Each row of a before or after table is a point. One or more steps were done to the points. Then noise was added and the rows were shuffled. The steps act on columns, c1 being the first. Write out the steps. A step turns or swaps two columns, mirrors them in a line or flattens them onto one, adds a multiple of one to another, or multiplies or shifts one. Angles are multiples of 10 degrees, from the lower column toward the higher: turns from -170 to 170, lines from 10 to 170 but not 90. Use the fewest steps. Two steps may share a column if one is a turn and the other turns, adds or multiplies; they go together, in the order done. Otherwise the lowest column goes first.
In the rows, zero is written as 100.

Before (14 x 3):
| 147 | 141 | 153 |
|  66 | 147 | 138 |
|  51 |  85 | 154 |
|  98 | 136 |  86 |
| 146 | 108 | 120 |
|  39 |  77 | 110 |
|  38 | 178 | 102 |
|  82 | 141 | 134 |
| 132 |  78 |  66 |
|  47 |  85 |  62 |
|  53 | 104 | 108 |
| 147 |  87 | 172 |
| 129 |  97 |  70 |
|  78 | 135 |  99 |
After (14 x 3):
|  80 |  46 | 154 |
|  77 |  34 | 110 |
| 142 | 145 | 151 |
| 102 |  54 | 107 |
| 137 | 100 |  85 |
| 110 | 145 | 120 |
| 144 |  68 | 134 |
|  77 | 126 |  64 |
| 136 |  77 | 101 |
|  87 | 150 | 174 |
| 142 |  83 | 133 |
|  80 |  46 |  62 |
| 174 |  39 | 102 |
|  95 | 134 |  65 |
Steps: swap c1 and c2

Before (9 x 4):
|  83 |  91 |  59 |  70 |
| 134 | 106 |  41 |  73 |
|  90 | 122 |  95 | 106 |
| 105 | 143 |  96 | 126 |
|  81 | 155 |  69 | 103 |
| 125 | 132 | 142 | 108 |
| 113 |  74 |  76 | 106 |
|  54 | 141 | 106 | 120 |
|  96 | 152 | 149 | 127 |
After (9 x 4):
|  72 |  85 |  95 | 107 |
|  91 | 168 | 141 | 107 |
|  95 |  57 |  58 |  70 |
| 123 | 183 |  41 |  73 |
|  65 | 126 |  94 | 124 |
|  46 | 108 | 148 | 128 |
|  21 |   7 | 107 | 121 |
| 135 | 121 |  76 | 106 |
|  34 |  74 |  71 | 103 |
Steps: multiply c1 by 2.5; turn c1 and c2 by 70 degrees

Before (11 x 6):
|  84 | 119 |  93 |  82 | 114 |  92 |
| 108 | 105 |  80 |  99 |  74 | 111 |
| 128 |  81 | 121 |  71 | 111 | 144 |
| 144 |  58 |  86 |  97 |  79 | 129 |
| 102 | 115 | 103 | 109 |  90 |  95 |
|  84 | 126 |  94 |  81 |  88 | 104 |
| 143 |  52 |  95 |  99 |  99 | 115 |
| 107 |  88 |  87 | 120 |  79 | 110 |
|  92 | 127 |  74 | 106 | 114 | 111 |
| 110 | 136 |  94 |  69 | 114 |  97 |
| 141 |  94 |  92 | 119 |  95 | 115 |
After (11 x 6):
| 110 | 172 |  94 |  68 | 140 |  96 |
|  85 | 152 |  94 |  81 |  64 | 104 |
|  92 | 154 |  73 | 106 | 142 | 111 |
| 146 |  16 |  85 |  98 |  37 | 129 |
| 142 |  89 |  92 | 118 |  85 | 114 |
| 107 |  75 |  87 | 119 |  36 | 111 |
| 129 |  64 | 120 |  72 | 131 | 144 |
| 102 | 130 | 103 | 108 |  69 |  97 |
| 142 |   4 |  94 |  99 |  96 | 115 |
|  84 | 137 |  92 |  81 | 143 |  92 |
| 107 | 109 |  80 |  99 |  21 | 112 |
Steps: multiply c2 by 2; multiply c5 by 3

Before (12 x 8):
| 131 | 103 | 151 | 127 |  89 |  86 |  99 | 122 |
|  87 |  77 |  92 | 128 |  92 |  93 |  91 | 124 |
|  98 |  65 |  87 | 131 |  95 |  87 | 119 |  70 |
| 110 |  68 | 120 | 111 | 126 | 117 |  86 | 119 |
| 108 |  98 |  90 |  59 |  84 |  77 |  89 |  99 |
| 108 |  54 | 136 | 118 |  93 |  77 |  81 |  83 |
|  54 |  47 | 114 |  80 | 176 |  99 | 175 | 115 |
|  71 |  35 | 101 | 117 |  78 | 102 | 135 | 117 |
|  78 |  93 | 104 |   5 | 148 | 117 | 150 | 113 |
|  49 |  96 | 151 | 106 | 105 |  98 |  93 |  77 |
|  73 |  87 | 105 | 121 |  83 |  77 |  85 | 122 |
|  50 |  80 | 102 | 122 |  82 | 117 | 112 |  89 |
After (12 x 8):
|  77 |  93 | 102 |   7 | 146 | 119 | 151 |  85 |
|  45 |  97 | 150 | 102 | 104 |  97 |  95 | 123 |
|  72 |  37 | 102 | 117 |  78 | 101 | 134 |  79 |
| 110 |  67 | 119 | 109 | 125 | 118 |  87 |  77 |
|  94 |  66 |  86 | 130 |  97 |  86 | 118 | 129 |
| 109 |  99 |  89 |  56 |  80 |  76 |  87 | 100 |
|  77 |  85 | 105 | 125 |  82 |  77 |  85 |  80 |
| 130 | 104 | 154 | 127 |  89 |  89 |  95 |  76 |
|  89 |  76 |  91 | 129 |  91 |  94 |  92 |  76 |
| 112 |  53 | 137 | 117 |  92 |  77 |  79 | 116 |
|  49 |  78 | 101 | 119 |  82 | 118 | 113 | 113 |
|  52 |  50 | 117 |  81 | 174 |  95 | 175 |  86 |
Steps: multiply c8 by -1
